Each row is a point. Examples show where two turns around zero, p and q, send a point. Write where each new point lands after one turn and then the other. Backwards means that the second turn is done in reverse. Each puzzle has new turns, and all numbers are rounded.
In the rows, 128 means zero.

Turn p:
[138 156] -> [157 132]
[130 117] -> [119 121]
[90 86] -> [ 73 143]
[142 153] -> [157 127]
[141 127] -> [133 116]
Turn q:
[ 84 109] -> [ 93 161]
[140 165] -> [167 132]
[154 138] -> [147 108]
[125 115] -> [115 126]
[137 113] -> [118 114]
Where do these land?
q, then p: [145 123] -> [113 118]
q, then p backwards: [ 82 125] -> [ 82 128]
q, then p: [101 139] -> [154 142]
q, then p: [158 135] -> [114 100]
q, then p: [155 118] -> [103 113]

Turn p:
[124 145 121] -> [125 146 130]
[155  89 104] -> [171 105 107]
[124 157 125] -> [120 154 139]
[138 112 159] -> [123  96 145]
[ 98 155  98] -> [113 171 106]
[129 110 161] -> [115  95 141]
Turn q:
[106  66 120] -> [112  67 149]
[138 148 117] -> [120 151 122]
[146 163 149] -> [151 160 107]
[112 144 129] -> [137 142 144]
[137 120 125] -> [121 122 120]
Where do these land?
q, then p backwards: [144 152 172] -> [146 118  80]
q, then p: [129 165 120] -> [119 158 150]
q, then p backwards: [116 155  99] -> [120 168 134]
p, then q: [114  88 131] -> [ 97 101 138]
q, then p: [126  94 126] -> [127 102 107]
q, then p backwards: [140 114 120] -> [113 117 135]

Turn p:
[128  96 137 114] -> [113  97 139 126]
[ 98 100 118 118] -> [117  98 121 157]
[138 170 141 116] -> [164 151 144 117]
[171 162 117 161] -> [122 185 122  97]
[104 132 157 125] -> [156 105 118 125]
[128 108  99 134] -> [ 97 131 123 146]
Turn q:
[123 112 121 121] -> [140 126 141 119]
[128 115 156 110] -> [112 119 158 136]
[122 148 169 129] -> [ 94 139 134 157]
[107 111  84 133] -> [173 141 125 107]
[138 119 162 141] -> [ 92 132 139 122]
[149 164  77 134] -> [157 111  71 129]
Where do these land?
q, then p backwards: [137 163 150 109] -> [100 105 100 122]
p, then q: [127 121 126 167] -> [166 128 118 133]
q, then p backwards: [ 91  87 112 142] -> [163 171 144 117]
q, then p: [140 139 102  86] -> [ 82 121 127 104]
p, then q: [146 141 133  96] -> [ 93 121 139 141]
q, then p: [106 115 117 155] -> [151 149 151 129]
p, then q: [148 128 157 140] -> [141 101 145 143]

Turn p:
[163 144 126 132] -> [105 156 134 114]
[106 103 111 139] -> [128 106 112 156]
[150 118 140 132] -> [112 132 149 129]
[112 121 145  98] -> [162 124 146 131]
[119 162 120  80] -> [174 163 119 113]
[118 120 126 186] -> [ 88  89 108 124]
Turn q:
[112 111  79  76] -> [193  97 116 108]
[136 134 110 146] -> [112 118 123 109]
[136 112 147 135] -> [120 145 115 142]
[151 141 158 131] -> [113 163 142 130]
[105 142 146 151] -> [103 117 145 151]
Where do these land?
p, then q backwards: [167 134 140 117] -> [151 157 149 128]
q, then p backwards: [119 125  96 108] -> [ 95 138 145 123]
p, then q: [ 62 150 145 135] -> [164 148  77  99]
p, then q backwards: [150 125 126 152] -> [134 138 135 158]
p, then q backwards: [142 106 134 129] -> [115 143 144 135]
